Rows are points. Two turns around zero, p and q, are shown by what they do to some points. Where does a point land after both, in the order given? Backwards means that the second turn is done in reverse. Each puzzle has new turns, and all numbers are rounded.

Turn p:
[ 0.06 -0.16] => [ 0.00 -0.17]
[ 0.09 -0.29] => [-0.01 -0.30]
[-0.22 -0.02] => [-0.21  0.05]
[ 0.06 -0.04] => [ 0.04 -0.06]
[0.01 0.51] => [0.17 0.48]
Turn q:
[ 0.16 -0.31] => [ 0.26 -0.24]
[-0.28  0.19] => [-0.33  0.08]
[0.12 0.11] => [0.08 0.14]
Where do these land?
p, then q backwards: [-0.07 -0.22] => [-0.19 -0.13]
p, then q backwards: [-0.06  0.36] => [0.18 0.32]
q, then p: [0.16 0.19] => [0.16 0.19]
p, then q: [-0.03 -0.33] => [-0.02 -0.33]

Turn p:
[-0.13  0.15 -0.01  0.27] => [-0.20  0.10  0.11  0.22]
[ 0.16  0.10 -0.06  0.04] => [ 0.11  0.14 -0.04  0.09]
[0.07 0.22 0.08 0.19] => [0.02 0.17 0.16 0.20]
[-0.02 -0.18 -0.24  0.02] => [-0.08 -0.09 -0.28  0.02]
[-0.09 -0.11  0.11 -0.77] => [ 0.16 -0.08 -0.02 -0.77]
[ 0.01 -0.18  0.12  0.24] => [-0.01 -0.23  0.06  0.22]
Turn q:
[-0.06 -0.30 -0.20  0.39] => [ 0.05 -0.27 -0.28  0.36]
[-0.35  0.34  0.12  0.22] => [-0.51  0.15 -0.02  0.12]
[0.17 0.19 0.13 0.06] => [0.00 0.19 0.20 0.10]
[ 0.12 -0.10  0.06 -0.42] => [ 0.21 -0.04  0.14 -0.37]
[ 0.23 -0.14  0.13 -0.16] => [ 0.23 -0.08  0.21 -0.09]
[-0.11  0.01 -0.24 -0.09] => [ 0.01  0.04 -0.25 -0.12]
Where do these land?
p, then q: [ 0.18 -0.20 -0.16 -0.22] => [ 0.32  0.08 -0.17 -0.10]
p, then q: [ 0.31 -0.14  0.08 -0.05] => [0.32 0.03 0.07 0.12]
p, then q: [-0.20 -0.11  0.20  0.50] => [-0.27 -0.40  0.04  0.33]
p, then q: [ 0.03  0.20 -0.04 -0.26] => [ 0.02  0.24  0.08 -0.21]
p, then q backwards: [-0.08  0.05  0.01 -0.32] => [-0.06  0.05 -0.01 -0.32]
q, then p: [-0.24  0.21 -0.09  0.34] => [-0.43  0.10 -0.03  0.17]

Turn p:
[-0.05  0.28 -0.08 -0.21  0.10  0.09 -0.09 -0.27 -0.14] => [ 0.02  0.17 -0.19 -0.18  0.10  0.10  0.16 -0.24 -0.22]
[ 0.34  0.03 -0.15 -0.24  0.08 -0.04 -0.07  0.16 -0.09] => [ 0.41 -0.03 -0.10 -0.20  0.00  0.02 -0.13  0.07 -0.07]
[ 0.15 -0.25  0.29 -0.05  0.17  0.09 -0.17  0.05 -0.09] => [-0.05 -0.30  0.15 -0.23  0.11  0.07 -0.24 -0.05  0.01]
[-0.12 -0.07  0.22 -0.03  0.01  0.10  0.33  0.19 -0.18] => [-0.12 -0.28  0.14 -0.05 -0.08  0.01  0.23  0.25 -0.13]
[-0.09  0.05  0.10 -0.08  0.09 -0.31  0.13  0.28  0.19] => [ 0.01  0.14  0.15 -0.16  0.00 -0.23  0.06  0.34  0.16]
[ 0.15 -0.36 -0.07 -0.21 -0.12  0.10 -0.13 -0.84 -0.17] => [ 0.01 -0.32 -0.28 -0.02  0.00 -0.09  0.05 -0.88  0.05]
[-0.14  0.03 -0.20  0.68  0.15 -0.02  0.05  0.24  0.11] => [-0.16  0.15  0.10  0.58  0.24 -0.05 -0.20  0.35 -0.07]
[ 0.05  0.02  0.04 -0.24 -0.08  0.04  0.10  0.22  0.56] => [ 0.13  0.12  0.03 -0.13 -0.03  0.15  0.13  0.24  0.54]
[-0.23  0.08 -0.13 -0.24 -0.17  0.01 -0.13  0.06 -0.10] => [-0.10  0.13 -0.26 -0.15 -0.26  0.03  0.02  0.03 -0.07]
[-0.07  0.20 -0.01  0.62 -0.22 -0.05 -0.04 -0.08 -0.07] => [-0.16  0.24  0.26  0.53 -0.07  0.02 -0.10 -0.09 -0.20]
Turn q:
[ 0.23 -0.13 -0.04  0.09 -0.11  0.24  0.16 -0.26  0.18] => [ 0.18 -0.13 -0.07  0.03 -0.09  0.31  0.08 -0.22  0.24]
[-0.12 -0.12  0.16 -0.01 -0.18  0.18 -0.02 -0.09 -0.16] => [-0.05  0.01  0.26 -0.02 -0.17  0.18 -0.07 -0.09 -0.08]
[ 0.04 -0.11  0.24  0.49 -0.20 -0.01  0.08  0.14 -0.21] => [ 0.00 -0.03  0.42  0.46  0.08  0.11  0.12  0.02 -0.01]
[ 0.22 -0.21 -0.06 -0.10  0.51 -0.20 -0.67  0.11 -0.45] => [ 0.17 -0.09 -0.16  0.15  0.33 -0.27 -0.71  0.00 -0.55]
[ 0.00  0.20  0.21 -0.15  0.14 -0.14  0.21  0.11  0.02] => [ 0.12  0.08  0.09 -0.23  0.15 -0.18  0.23  0.11 -0.05]
[ 0.00  0.19 -0.37 -0.11 -0.10  0.34  0.03  0.07  0.15] => [-0.08  0.09 -0.37 -0.08 -0.20  0.30  0.06  0.20  0.07]
[-0.76  0.22  0.24 -0.13  0.25  0.38  0.04  0.10  0.05] => [-0.52  0.39  0.26 -0.54  0.20  0.25 -0.02  0.17 -0.06]
[ 0.18 -0.11  0.00 -0.21 -0.13 -0.25  0.09  0.01  0.03] => [ 0.20 -0.19  0.00 -0.05 -0.17 -0.25  0.05  0.01  0.05]
[-0.08  0.10 -0.07 -0.14 -0.19 -0.03 -0.05  0.00  0.00] => [-0.06  0.09 -0.05 -0.04 -0.24 -0.07  0.02  0.04 -0.03]
[ 0.20 -0.25 -0.65 -0.13 -0.14 -0.12  0.09  0.07  0.19] => [-0.04 -0.46 -0.50  0.11 -0.28 -0.07 -0.03  0.16  0.21]
[ 0.15  0.00  0.26  0.16 -0.14 -0.16 -0.02 -0.03  0.24] => [ 0.20  0.12  0.16  0.15  0.02 -0.14  0.06 -0.10  0.29]
[-0.06  0.21  0.07  0.24  0.29 -0.23  0.05 -0.24 -0.05] => [-0.10  0.11 -0.05  0.06  0.36 -0.15  0.19 -0.29 -0.09]
Where do these land?
q, then p: [-0.14  0.35  0.27 -0.05 -0.21 -0.13  0.24  0.20 -0.38] => [ 0.02 -0.12  0.39 -0.09 -0.23 -0.11  0.33  0.21 -0.36]
p, then q: [ 0.26 -0.51 -0.09 -0.18  0.13 -0.31 -0.14 -0.07 -0.25] => [ 0.14 -0.29 -0.14  0.09 -0.14 -0.44 -0.41 -0.24  0.00]
p, then q: [-0.31  0.31 -0.22 -0.01 -0.22  0.22  0.21 -0.24  0.25] => [-0.25  0.05 -0.17  0.02  0.03  0.31  0.54  0.02  0.13]
p, then q: [ 0.18  0.00 -0.07  0.01  0.05 -0.11 -0.06 -0.17 -0.06] => [ 0.12 -0.02 -0.10  0.05  0.05 -0.08 -0.02 -0.21 -0.08]
p, then q: [ 0.16 -0.05 -0.12  0.39  0.35  0.22 -0.15 -0.14  0.22] => [-0.06  0.12 -0.16  0.06  0.54  0.19 -0.25 -0.13  0.02]
q, then p backwards: [-0.26  0.41 -0.34 -0.20 -0.01  0.61  0.24 -0.02  0.22] => [-0.44  0.34 -0.02 -0.51 -0.08  0.46 -0.15  0.18  0.16]
p, then q: [-0.27  0.08  0.12  0.27 -0.22  0.09 -0.10  0.19 -0.28] => [-0.28  0.17  0.34  0.17 -0.17  0.11 -0.03  0.10 -0.21]
q, then p: [-0.25  0.18  0.47 -0.19 -0.12 -0.04 -0.08  0.02 -0.16] => [-0.02  0.14  0.33 -0.38 -0.18  0.02  0.19 -0.08 -0.22]
p, then q: [ 0.37 -0.36  0.03  0.02  0.05 -0.07 -0.17  0.02  0.24] => [ 0.24  0.05 -0.10  0.03  0.09 -0.11 -0.39 -0.15  0.32]
p, then q: [-0.12 -0.14 -0.06  0.14  0.24  0.07  0.17 -0.01  0.26] => [-0.15 -0.07 -0.05 -0.04  0.36 -0.03 -0.01  0.12  0.20]
p, then q: [ 0.17 -0.12 -0.11 -0.11  0.13 -0.35 -0.23  0.14  0.11] => [ 0.20  0.15 -0.23  0.02 -0.02 -0.36 -0.21  0.04  0.03]
p, then q: [ 0.21 -0.14  0.12 -0.09 -0.17 -0.18  0.07  0.08 -0.17] => [ 0.23 -0.11  0.18  0.09 -0.21 -0.16 -0.07 -0.07  0.04]
